Each row is a point. The ring and each string are closed loops that go straight from each point to the next, and from the last back to the first. Before rounding, they use only three directions, however many columns there are. How many times does the string pass through the ring? Passing back the other way cancels.

Ring (10 x 4)
[[+2.14,+1.18,-1.09,-0.08],
[+1.58,+2.05,-0.66,+0.23],
[+0.22,+2.38,-0.33,+0.98],
[-0.98,+1.84,-0.45,+1.67],
[-1.85,+0.67,-0.85,+2.16],
[-2.04,-0.80,-1.23,+2.20],
[-1.28,-2.10,-1.45,+1.62],
[-0.28,-2.37,-1.53,+1.00],
[+0.92,-1.89,-1.60,+0.37],
[+2.13,-0.08,-1.45,-0.13]]
String (8 x 4)
[[+1.65,+2.23,-1.83,+0.67],
[+0.24,+3.78,-0.63,+1.30],
[-1.98,+1.93,-0.19,+2.18],
[-2.15,-0.83,+0.66,+1.52],
[-0.82,-1.26,-0.01,+0.90],
[+0.05,-0.99,-1.71,+1.09],
[+1.48,-0.75,-2.93,+0.73],
[+2.72,+0.89,-2.35,+0.01]]
Times through: 1

Ring (6 x 6)
[[+2.42,-1.73,+0.46,+0.45,-0.92,+0.63],
[+1.43,+0.96,+0.26,+0.35,-1.32,+0.85],
[-1.46,+1.75,+0.34,-0.09,-1.55,+0.92],
[-2.98,-1.27,+0.28,-0.46,-1.15,+0.78],
[-1.91,-3.63,+0.64,-0.30,-0.83,+0.53],
[+1.06,-4.26,+0.96,+0.23,-0.68,+0.36]]
String (21 x 6)
[[+2.01,+1.50,+1.67,+0.73,-1.63,+0.48],
[+2.59,+1.57,-0.44,+0.43,-1.24,+1.06],
[+2.05,+0.49,-1.21,+0.16,-0.96,+1.22],
[+0.97,-0.60,-0.67,+0.04,-0.93,+1.02],
[+2.10,-0.33,-1.49,+0.09,-0.78,+1.25],
[+3.57,-0.08,-0.88,+0.45,-0.88,+1.07],
[+3.60,-0.21,+1.11,+0.83,-1.22,+0.51],
[+2.36,-0.53,+2.01,+0.78,-1.38,+0.27],
[+3.51,-0.15,+1.07,+0.81,-1.22,+0.53],
[+1.99,-0.41,+1.56,+0.64,-1.33,+0.40],
[+0.52,-0.88,+1.35,+0.34,-1.27,+0.46],
[+0.83,-0.56,+1.37,+0.40,-1.31,+0.46],
[+1.12,-0.11,+2.03,+0.59,-1.49,+0.30],
[+0.40,-0.54,+0.40,+0.15,-1.16,+0.74],
[+0.74,+0.22,-0.66,+0.04,-1.07,+1.07],
[+1.38,+1.66,-0.80,+0.17,-1.23,+1.18],
[+1.69,+2.64,-0.37,+0.33,-1.44,+1.12],
[+1.02,+1.74,-1.71,-0.06,-1.09,+1.45],
[+0.58,+0.62,-0.68,+0.02,-1.13,+1.10],
[+0.09,-0.68,+0.81,+0.17,-1.22,+0.62],
[+0.69,+0.06,+1.93,+0.51,-1.51,+0.35]]
Times through: 0
String (13 x 6)
[[-0.29,-2.02,+0.19,-0.05,-0.92,+0.72],
[-0.75,-4.53,-0.68,-0.38,-0.41,+0.82],
[-0.62,-2.26,-0.32,-0.21,-0.81,+0.85],
[-0.44,-1.75,+1.00,+0.08,-1.12,+0.52],
[-1.31,-3.28,+2.25,+0.12,-1.15,+0.10],
[-2.70,-5.34,+1.21,-0.38,-0.70,+0.28],
[-2.48,-5.42,-0.05,-0.58,-0.46,+0.62],
[-1.28,-3.69,-1.11,-0.52,-0.48,+1.00],
[-0.73,-3.21,-0.47,-0.29,-0.64,+0.84],
[-0.51,-4.80,-0.52,-0.32,-0.39,+0.76],
[+0.24,-6.73,+1.25,+0.07,-0.40,+0.15],
[+0.52,-5.69,+2.22,+0.33,-0.72,-0.06],
[+0.08,-3.11,+1.68,+0.25,-1.02,+0.24]]
Times through: 0
